Rows are points. The ring and each string are closed loops that go straight from each point to the next, and from the last back to the first. Before rounding, they use only three directions, however many columns there are. Count how often each string passes through the ring. Passing back the other way cancels.
In the rows, 128 means zero.

Ring (7 x 4)
[[158 111 154 129]
 [141  98 108 162]
 [119  94  91 166]
 [ 78 116 111 142]
 [ 77 132 147 112]
 [100 130 172  89]
 [134 120 176  92]]
String (20 x 4)
[[ 84 146 138 151]
 [105 117 132 132]
 [100  87 105 123]
 [ 77  83  93 118]
 [ 96 103 122 119]
 [ 97 124 144 118]
 [ 99  96 125 106]
 [ 85 116 157  79]
 [ 88 164 213  70]
 [101 173 218  86]
 [110 136 171 106]
 [111 106 139 109]
 [104  83 123  94]
 [105 111 141 109]
 [106 127 150 121]
 [ 99  87 113 110]
 [ 62 121 127 114]
 [ 56 146 134 135]
 [ 57 117 102 140]
 [ 62 138 117 154]]
Times through: 2

Ring (8 x 8)
[[160 138 167 161 123  96 119 145]
 [173 171 158 164 118 101 127 152]
 [158 174 141 155 122 119 144 140]
 [120 142 119 136 138 138 159 114]
 [ 94 116 102 122 154 141 159  97]
 [ 68  81  84 107 176 129 145  81]
 [ 82  71 106 117 171 110 125  92]
 [113  87 140 137 150 101 119 114]]
String (18 x 8)
[[147 158 129 148 136 107 130 134]
 [144 144 151 152 123 123 147 131]
 [154 168 154 157 112 137 162 136]
 [131 142 142 145 124 140 164 121]
 [120 120 136 139 137 128 149 115]
 [107 125 101 126 158 120 139 107]
 [ 70 105  63 104 181 131 147  82]
 [ 33  63  47  85 199 140 152  57]
 [ 56  61  85 103 180 131 145  73]
 [ 92  78 129 127 152 127 145  97]
 [ 68  49 107 112 176 113 127  83]
 [ 82  63 103 116 180  94 108  94]
 [113 105 118 132 159  98 116 113]
 [123 118 131 139 145 111 131 118]
 [142 113 172 156 122 112 134 131]
 [176 140 195 174 106  98 123 155]
 [192 177 178 176 108  88 115 166]
 [175 183 144 162 125  93 119 154]]
Times through: 1

Ring (7 x 11)
[[148 157 145 121 134 193 162  98  93  86 148]
 [144 191 140 101 149 181 162 146  82  83 154]
 [123 195 148 111 160 155 164 182 105  98 151]
 [ 99 159 169 151 157 132 167 173 151 125 139]
 [ 83 132 151 162 154 127 163 135 168 146 139]
 [ 90 120 124 153 147 145 158  90 152 145 145]
 [119 128 131 141 137 172 159  76 125 118 146]]
String (24 x 11)
[[103 172 130 123 161 144 160 156 125 122 152]
 [111 160 157 139 152 149 165 152 133 115 143]
 [109 154 167 148 150 145 166 153 142 118 140]
 [ 99 155 144 141 156 140 162 147 142 129 145]
 [ 81 151 128 142 163 126 159 146 153 146 148]
 [ 65 120 154 178 158 109 164 141 191 164 136]
 [ 86 112 177 185 144 127 167 125 184 146 130]
 [ 98 125 166 168 144 140 166 122 163 134 135]
 [101 139 148 150 149 145 163 125 147 130 142]
 [ 80 143 116 141 161 131 157 127 151 149 150]
 [ 57 122 125 165 163 108 158 129 185 172 143]
 [ 75 113 177 188 150 115 167 139 194 155 130]
 [ 98 130 186 175 146 133 169 147 170 131 131]
 [106 154 147 139 152 147 163 140 136 122 145]
 [ 93 164 133 132 163 134 161 158 139 132 149]
 [ 91 178 156 137 168 122 165 197 146 129 145]
 [113 185 193 142 160 134 171 214 138 105 138]
 [112 204 165 119 168 136 167 220 120 104 148]
 [108 200 133 107 170 142 161 191 111 111 155]
 [110 185 130 113 163 149 160 166 113 113 154]
 [127 166 168 135 146 161 166 151 121 100 142]
 [135 187 185 129 150 160 170 187 113  87 142]
 [118 216 157 106 171 142 166 224 107  97 152]
 [100 206 135 108 175 132 162 210 117 116 155]]
Times through: 1
String (6 x 11)
[[ 87 134 102 135 155 145 154  95 140 146 152]
 [110 134 145 148 143 157 162 106 138 124 142]
 [ 93 118 172 176 144 135 166 122 173 140 132]
 [ 97 147 202 174 152 123 172 185 173 127 129]
 [ 81 159 160 153 166 115 165 184 164 141 141]
 [ 56 119 122 166 163 109 158 123 186 175 143]]
Times through: 1

Ring (6 x 12)
[[135 167 114 135  68 184 111 124 153 116 126 140]
 [122 142 129 134 110 136 120 131 214 123 136 130]
 [108 117 157 130 137 112 118 128 220 126 143 123]
 [110 110 196 131 183  92 113  90 196 137 130 124]
 [121 128 186 134 163 117 109  81 164 134 121 131]
 [131 157 140 133  86 179 105 106 127 120 123 140]]
String (25 x 12)
[[140 161 122 142 133 124 127 111 235 131 121 135]
 [132 147 144 140 150 113 123 103 226 133 123 132]
 [119 136 145 132 114 139 114 121 188 123 134 130]
 [106 125 134 126  83 153 112 150 186 114 150 126]
 [ 96 108 143 124 105 125 117 158 222 117 158 119]
 [103 106 165 129 156  91 121 129 242 129 146 119]
 [ 96  97 176 126 155  93 117 130 228 128 150 117]
 [ 89  94 175 121 123 120 108 140 189 120 156 118]
 [109 121 163 128 122 133 110 121 177 123 139 126]
 [121 129 172 135 166 104 117  94 205 135 125 128]
 [121 119 197 137 212  72 120  74 223 144 120 125]
 [119 111 217 137 233  60 117  60 215 149 117 124]
 [113 111 211 132 194  93 109  72 173 139 123 126]
 [113 123 182 129 137 134 104  97 146 127 130 129]
 [117 132 165 130 118 147 106 106 149 124 131 131]
 [126 140 161 136 143 127 114  96 183 131 123 132]
 [138 153 167 139 150 135 111  73 156 134 110 138]
 [138 166 146 135  88 188 101  90 101 121 114 144]
 [132 167 125 131  43 216  98 117  87 111 125 144]
 [142 171 128 138  91 177 110 100 141 122 115 143]
 [142 166 135 141 120 150 116  95 176 129 114 140]
 [123 143 143 132 104 153 111 117 168 122 131 133]
 [118 145 127 128  63 182 106 137 145 112 139 134]
 [129 166  95 132  33 203 110 149 151 108 137 139]
 [145 177  94 142  88 160 125 127 215 122 123 140]]
Times through: 0

Ring (10 x 14)
[[105  82 128 123 146 104 116 100  95 119 158  45 127 141]
 [125  91 117 131 133 115 141 100  92 128 162  70 125 119]
 [142 109 120 141 120 129 150 105 104 129 154 114 123 106]
 [154 132 132 149 111 141 143 113 127 123 134 160 122 106]
 [155 146 145 151 112 147 130 120 148 115 116 183 123 116]
 [142 151 161 147 125 145 105 126 168 104  98 183 126 139]
 [122 140 169 138 139 133  83 125 168  97  96 151 128 161]
 [106 123 169 130 147 119  72 120 154  95 106 113 129 171]
 [ 95 103 160 124 152 107  74 112 133  99 123  75 129 172]
 [ 96  86 142 121 151 101  94 103 108 109 146  47 128 158]]
String (18 x 14)
[[127  83 111 136 116 107 148  91  69 132 183  66 120 103]
 [149  96  99 141 115 127 177  97  79 142 176  95 122  86]
 [149 110 109 137 134 140 168 110 112 136 147 111 128 105]
 [129 118 143 139 126 124 114 111 126 113 133 122 124 132]
 [139 123 144 149  99 122 120 104 112 114 146 145 117 112]
 [151 115 121 149 101 128 153 101  97 129 161 134 119  92]
 [147  97 100 138 124 130 175 101  87 141 169  93 125  93]
 [131  98 114 130 144 128 149 108 108 130 149  81 129 122]
 [119 105 140 135 128 114 111 105 112 114 145  95 124 134]
 [ 97  82 143 128 127  89  92  94  87 109 165  50 121 144]
 [ 78  66 142 116 149  80  81  93  84 107 165   7 126 163]
 [ 90  77 134 113 169 102 101 105 108 113 145  20 133 166]
 [121 107 134 128 150 126 121 114 129 117 130  90 131 144]
 [120 106 133 127 152 127 122 114 129 118 130  88 131 144]
 [ 90  78 135 114 167 102  99 105 108 112 145  24 133 165]
 [ 84  70 138 116 153  87  90  96  89 110 161  14 128 160]
 [ 99  89 148 131 123  92  88  95  92 106 160  64 120 143]
 [117 108 147 137 121 110 102 104 112 109 144 103 122 135]]
Times through: 2

Ring (7 x 14)
[[147  88 177 114  61 151 165 125 166 151 114  94 139 168]
 [153 106 194 142  68 137 164  94 124 166 107  93 144 195]
 [147 133 161 146 112 111 139  97 103 159 109 111 141 190]
 [136 163 112 127 167  86 110 118 104 139 107 134 131 172]
 [129 165  91  93 181  88 109 147 139 122 102 138 121 154]
 [130 135  99  80 149 112 122 162 171 119 110 129 123 140]
 [137 101 134  92  98 139 144 153 181 132 118 111 131 144]]
String (28 x 14)
[[134 143 113  98 148 106 123 142 147 130 106 127 126 156]
 [128 137  86  98 157 105 107 158 151 122 123 137 128 135]
 [123 139  69  78 169 105 103 176 172 110 122 141 122 122]
 [129 133 104  65 145 118 130 169 189 115 102 125 118 139]
 [137 124 135  80 119 126 146 149 178 129  99 113 124 156]
 [138 124 135 106 119 121 137 135 151 137 110 116 131 161]
 [133 111 109 103 120 126 124 155 163 129 129 124 133 136]
 [133  95 113 100 102 138 129 161 177 128 136 119 135 129]
 [139 111 136 109 106 129 138 138 156 138 119 114 135 154]
 [145 104 168 109  82 140 159 125 160 147 107  99 135 171]
 [159  72 240 112  12 174 207 102 178 168  92  66 140 199]
 [153  77 203 125  36 162 179 110 160 162 113  83 144 181]
 [147  88 173 132  63 147 157 117 146 156 124  98 145 169]
 [139 120 133 120 115 120 132 130 139 141 119 118 136 160]
 [151 112 191 129  77 134 166  99 133 161 100  94 139 194]
 [161 107 233 149  49 141 186  70 116 179  91  79 145 221]
 [163 115 239 161  52 135 185  57  98 185  88  79 147 232]
 [156 130 208 147  84 122 168  74 103 172  89  92 141 218]
 [142 130 146 122 118 115 138 118 130 146 107 114 135 174]
 [137 134 115 134 138 105 114 125 115 142 126 129 138 159]
 [139 158 121 148 157  87 110 104  85 149 115 132 138 179]
 [141 180 132 143 173  75 115  93  76 151  94 130 132 197]
 [141 163 136 122 155  91 127 109 109 145  93 124 129 187]
 [138 147 125 115 145 102 125 125 127 139 105 124 130 169]
 [131 147  92 115 163  95 104 141 127 129 121 138 131 148]
 [125 171  64 105 202  76  87 151 122 119 116 152 124 142]
 [131 191  99  83 202  74 113 138 133 122  78 138 114 171]
 [136 162 124  89 161  97 131 134 145 130  85 124 120 172]]
Times through: 2

Ring (10 x 14)
[[ 88 177 102 205 127 122  95 156 107 131 105 131 102  73]
 [ 90 156 120 180 158 127  93 141 104 111 121 114  93  71]
 [105 115 142 139 178 127  99 117 111  93 140 104 102  87]
 [124  73 157  99 176 124 111  98 123  89 153 106 125 113]
 [132  54 162  78 162 123 122  96 128  97 157 112 142 128]
 [134  50 161  69 133 125 132 110 129 118 152 123 158 139]
 [124  78 143  94  97 125 136 138 125 148 135 139 163 135]
 [116 109 125 128  82 122 131 152 123 158 120 148 158 125]
 [103 155 100 183  83 117 116 161 119 157 102 153 140 102]
 [ 95 174  94 205  98 117 105 162 115 148  99 146 123  87]]
String (28 x 14)
[[ 90 153 117 164 103 132 112 172 103 155 112 134 120  89]
 [109 139 111 172 115 115 110 139 122 131 115 139 131 101]
 [118 155  89 209 112  98 104 123 136 121 104 152 137 102]
 [ 77 211  83 241 113 120  90 174 103 143  90 139  95  59]
 [ 59 209 105 216 132 140  87 191  82 145 101 118  73  44]
 [ 76 171 120 181 143 138  95 169  92 132 115 114  87  63]
 [ 94 139 129 155 142 131 104 148 104 125 124 118 107  84]
 [112 133 116 173 146 112 101 118 124 106 122 128 120  96]
 [109 136 119 176 166 113  94 112 121  93 126 119 107  87]
 [ 89 131 146 148 204 136  86 124  97  83 142  88  74  65]
 [ 87 110 165 111 203 148  95 131  90  91 153  80  78  71]
 [104 107 145 121 151 133 111 134 109 117 138 112 116  98]
 [121 103 132 136 144 115 112 112 127 108 134 126 133 111]
 [140  82 131 133 157 102 112  81 144  86 140 128 145 125]
 [139  41 169  70 181 120 119  79 132  79 164 105 140 130]
 [136  28 181  46 173 129 126  89 126  91 170 103 144 135]
 [123  48 176  53 153 137 128 117 116 114 161 107 140 127]
 [123  81 147 102 135 124 122 120 123 119 142 124 143 122]
 [130  88 133 123 128 113 121 110 134 116 135 134 150 126]
 [143  55 147  86 116 113 135 104 140 122 144 138 172 148]
 [128  43 168  44  98 136 147 139 121 153 150 130 172 148]
 [114  67 162  61  90 142 143 159 111 165 142 131 161 135]
 [111 103 138 118 112 129 124 145 116 141 130 131 141 115]
 [115 110 128 135 113 121 120 136 122 135 126 136 142 115]
 [132 114 107 162 101 100 120 115 143 127 116 154 160 127]
 [119 133 101 169  72 109 125 148 132 157 105 162 161 122]
 [ 96 167  94 186  49 122 124 188 114 187  92 164 149 104]
 [ 82 181  97 192  63 130 116 199 102 185  93 153 129  88]]
Times through: 5
String (25 x 14)
[[115 126 116 159 113 114 114 134 125 131 119 140 139 109]
 [ 83 178 101 193  89 129 109 184 102 165  99 143 118  81]
 [ 76 204  89 225  98 125  98 185 100 158  91 142 103  66]
 [ 92 194  83 236 117 110  92 152 116 131  94 143 107  72]
 [ 60 202 110 206 137 143  88 190  81 143 105 114  72  45]
 [ 80 155 129 160 139 140 101 167  93 135 121 114  95  72]
 [106 137 118 168 135 118 105 133 118 119 121 129 120  94]
 [109 158  97 207 139 105  95 121 127 108 110 136 116  88]
 [ 58 214 103 224 145 139  81 186  82 136 101 113  65  38]
 [ 82 169 114 184 129 132  99 167  99 138 112 124  99  72]
 [114 125 119 158 126 115 111 129 124 123 122 134 132 105]
 [111 160  91 205 104 105 106 138 129 133 102 151 134  99]
 [104 176  82 215  73 107 112 162 125 159  90 163 141  99]
 [120 138  98 180  84 105 119 139 134 146 105 159 155 117]
 [118 114 123 146 119 116 116 128 126 127 124 136 140 113]
 [101 102 146  98  90 142 133 172 104 167 130 132 145 115]
 [118  64 159  58  73 140 150 164 114 176 139 139 173 143]
 [138  65 141  93  97 115 138 120 137 138 137 145 176 147]
 [137  85 127 126 114 106 125 107 141 120 131 143 163 135]
 [109  86 155  88 118 138 128 149 109 143 140 122 140 117]
 [117  63 163  61 103 140 140 149 113 154 145 126 157 133]
 [128  52 159  54  78 134 151 148 123 166 142 141 180 151]
 [128  80 136  98  73 122 142 145 129 162 128 151 177 143]
 [105 110 135 113  76 135 134 172 110 173 122 142 153 120]
 [ 97 127 131 132  99 136 122 169 105 158 121 133 133 103]]
Times through: 0

Ring (6 x 14)
[[134 123 181 119 100 185  92 152 133 136 123 121 141 160]
 [130 160 195 121  83 144 103 159 133 132 171 150 136 182]
 [102 158 138 112 144  80 138 122 100 109 183 138 118 158]
 [112 138  80 131 196  90 157 114  83 119 153 121 123 124]
 [123 108  68 137 207 133 147 115  86 129 112 100 131 106]
 [122  91 116 120 165 175 113 122 107 128  90  88 134 119]]
String (24 x 14)
[[141 175 226 124  50 157  92 177 148 140 184 166 142 201]
 [158 165 193 145  77 177 101 182 143 155 162 160 151 180]
 [136 140 140 135 134 150 121 148 116 138 143 132 138 149]
 [154 137 149 147 120 183 112 164 127 153 131 135 149 151]
 [141 102 162 125 117 210  91 150 131 142  94 104 145 142]
 [115  71 156  99 133 205  84 121 122 121  69  74 134 129]
 [105  66 141  94 150 190  91 109 113 113  68  66 128 121]
 [137  90 107 134 169 192 115 132 110 141  82  91 142 114]
 [140 108 107 141 166 176 123 138 109 143 102 106 142 121]
 [141 128 115 144 156 159 128 144 110 143 126 122 141 133]
 [143 113 116 142 156 179 120 144 113 145 107 111 143 127]
 [123 117 138 120 142 156 114 132 113 127 122 111 133 140]
 [110 104 162 101 126 163  98 124 119 116 112  99 128 145]
 [106 103 186  90 105 170  85 126 127 112 113  98 127 156]
 [113 123 165 106 120 148 104 131 119 118 134 115 128 155]
 [115 136 228  95  61 166  77 150 143 119 149 129 132 187]
 [144 176 217 130  57 157  97 178 146 143 183 167 143 197]
 [151 184 180 147  89 140 119 178 133 149 189 173 145 183]
 [134 160 153 135 120 131 125 153 118 136 168 148 136 163]
 [108 141 166 106 118 120 114 131 115 114 160 128 124 163]
 [118 144 152 118 128 125 120 136 113 122 157 131 129 157]
 [129 154 149 130 126 128 125 147 115 131 164 142 134 159]
 [109 135 160 107 124 126 114 129 114 115 151 123 125 158]
 [105 161 229  91  60 124  91 146 137 110 184 147 124 199]]
Times through: 2
String (27 x 14)
[[ 74 140 130  87 161  57 139  94  88  86 175 116 104 149]
 [ 97 125 134 101 152 108 125 111 100 105 145 110 118 143]
 [114 133 119 121 160 116 133 124 100 120 146 120 126 139]
 [130 142  89 144 181 114 151 132  94 133 150 129 132 128]
 [138 140  13 170 249  93 188 121  67 141 143 125 133  93]
 [117 112  37 140 236 105 166 104  71 124 119  99 125  94]
 [100  95  76 113 207 120 140  96  82 110 107  84 120 105]
 [115 115 112 120 168 135 128 119 100 121 124 105 127 128]
 [137 117  86 145 185 151 139 132  98 140 115 111 138 116]
 [142  95  70 148 201 175 136 128  96 145  86  94 142 100]
 [104  55 109  99 181 184 103  98 101 113  56  56 126 103]
 [ 95  71 144  86 150 172  94 102 109 105  79  68 122 125]
 [121 115 138 118 143 155 114 130 112 126 120 109 132 139]
 [156 126 130 151 139 189 116 159 122 155 115 125 150 137]
 [149 113 165 134 111 210  93 159 134 149 103 115 149 148]
 [143 111 204 118  77 222  72 162 148 143 104 115 148 164]
 [114 112 214  92  77 185  73 141 140 119 120 109 132 171]
 [113 125 172 105 113 149 102 133 121 118 137 116 128 158]
 [131 142 162 126 115 151 112 149 123 133 148 134 137 160]
 [151 167 177 143  93 157 112 173 134 149 169 159 146 175]
 [138 179 215 125  61 144 100 173 142 137 190 167 140 197]
 [117 183 233 105  50 118  97 161 140 119 206 167 129 209]
 [ 90 142 195  84  97 108 103 122 119  98 170 126 116 177]
 [100 140 168  98 119 111 114 124 113 107 162 125 120 164]
 [110 145 150 113 132 113 123 130 110 116 162 130 124 157]
 [122 170 135 131 139  93 141 140 105 125 187 152 128 160]
 [ 92 170 131 108 151  50 149 115  92 100 203 145 111 161]]
Times through: 5

Ring (10 x 14)
[[128 122 130 108 108 116 154 145 108 116 155 119 104 157]
 [144 122 132 100 108 107 149 162  96 115 162 101  94 157]
 [156 123 124  93 109  91 128 157 105 107 144  98  86 148]
 [169 123 108  83 112  66  87 132 135  90 102 104  75 133]
 [167 124  97  90 117  57  63 112 154  84  76 119  80 121]
 [142 123  93 137 130  72  55  99 161  97  70 153 120 108]
 [113 123 100 181 140  99  71 103 149 118  91 177 160 106]
 [ 95 122 109 197 140 121  98 111 136 132 115 184 176 115]
 [101 122 118 164 127 125 126 118 128 127 130 165 151 134]
 [117 123 124 125 113 119 144 131 119 119 143 137 119 150]]
String (23 x 14)
[[177 123 121  58 101  73 120 156 112  91 132  78  54 152]
 [154 123 118  85 107  86 120 139 122  99 127 105  80 147]
 [131 122 124 129 118 108 130 146 109 119 145 126 118 142]
 [153 123 123  58  95  91 141 134 125  93 131  97  61 163]
 [136 123 131  63  92 111 170 135 118 102 150 104  68 174]
 [107 122 131 137 114 133 160 139 108 128 160 140 130 154]
 [108 122 124 169 128 126 133 142 108 134 150 151 153 135]
 [ 96 122 126 184 131 136 139 139 107 140 155 163 167 135]
 [101 123 114 141 118 121 129 101 144 116 117 165 134 140]
 [126 123 109 111 113  98 111 103 149 102 103 144 106 139]
 [117 122 119 148 124 114 122 130 122 122 133 147 135 135]
 [104 122 128 169 126 133 143 144 104 136 158 151 154 140]
 [113 122 126 158 125 124 137 146 105 131 154 143 143 140]
 [144 123 118  84 105  93 127 126 131  98 122 115  82 151]
 [149 123 125  78 101  97 142 144 114 102 142 101  76 159]
 [147 123 119  97 110  92 122 138 121 104 129 113  90 145]
 [166 123 114  64 102  73 110 132 132  88 112  97  61 147]
 [178 123 119  63 103  70 112 156 113  91 128  80  57 148]
 [167 123 116  91 113  75 102 150 116  99 124  98  81 137]
 [204 124  97  18  97  30  66 117 158  58  68  76  18 137]
 [150 123 109 101 115  80  96 124 137  97 105 122  92 133]
 [143 123 115 123 120  92 106 138 121 110 124 124 110 133]
 [154 122 122 114 117  90 116 160 103 112 143 105 101 139]]
Times through: 1
String (25 x 14)
[[117 122 137 119 108 131 173 154  96 127 174 121 114 164]
 [111 122 130 165 126 130 144 154  97 137 165 142 149 141]
 [131 123 121 115 113 107 132 135 120 112 136 127 108 146]
 [142 123 126  74  98 103 151 138 118 102 142 105  75 163]
 [137 122 142  88  99 121 180 170  86 119 183  94  87 173]
 [126 122 135 139 118 123 154 168  86 131 175 119 126 151]
 [131 122 127 137 120 112 135 157  99 125 156 123 124 143]
 [134 122 131 144 123 113 137 170  88 129 167 117 128 142]
 [147 123 115 113 117  89 107 137 123 106 122 120 102 135]
 [172 124 101  68 108  58  78 115 151  80  83 106  62 132]
 [198 125  85  35 105  23  37  94 180  55  39  98  32 121]
 [174 124  89  91 121  44  40 103 166  77  56 123  79 111]
 [132 122 110 155 131  95  90 131 126 117 116 145 136 119]
 [143 123 105 119 121  83  87 116 142 101  98 135 107 126]
 [173 124  85  75 115  41  40  86 180  69  42 126  67 114]
 [193 125  75  51 113  16  12  76 197  52  15 115  44 107]
 [174 124  93  86 118  48  50 108 160  79  65 117  75 116]
 [142 123 112 130 123  90  97 135 125 110 118 129 116 128]
 [147 123 111 110 117  85 100 129 131 102 113 123  99 133]
 [188 124 111  34  96  55 100 136 134  75 103  76  34 149]
 [155 122 140  99 108 106 158 190  73 120 184  82  90 160]
 [126 121 137 144 120 125 156 175  80 135 182 117 130 150]
 [134 122 122 119 115 104 127 140 116 114 138 124 110 143]
 [145 123 120  81 103  95 133 132 126 100 128 110  79 154]
 [146 123 130  48  88 103 166 136 120  96 145  94  55 175]]
Times through: 5
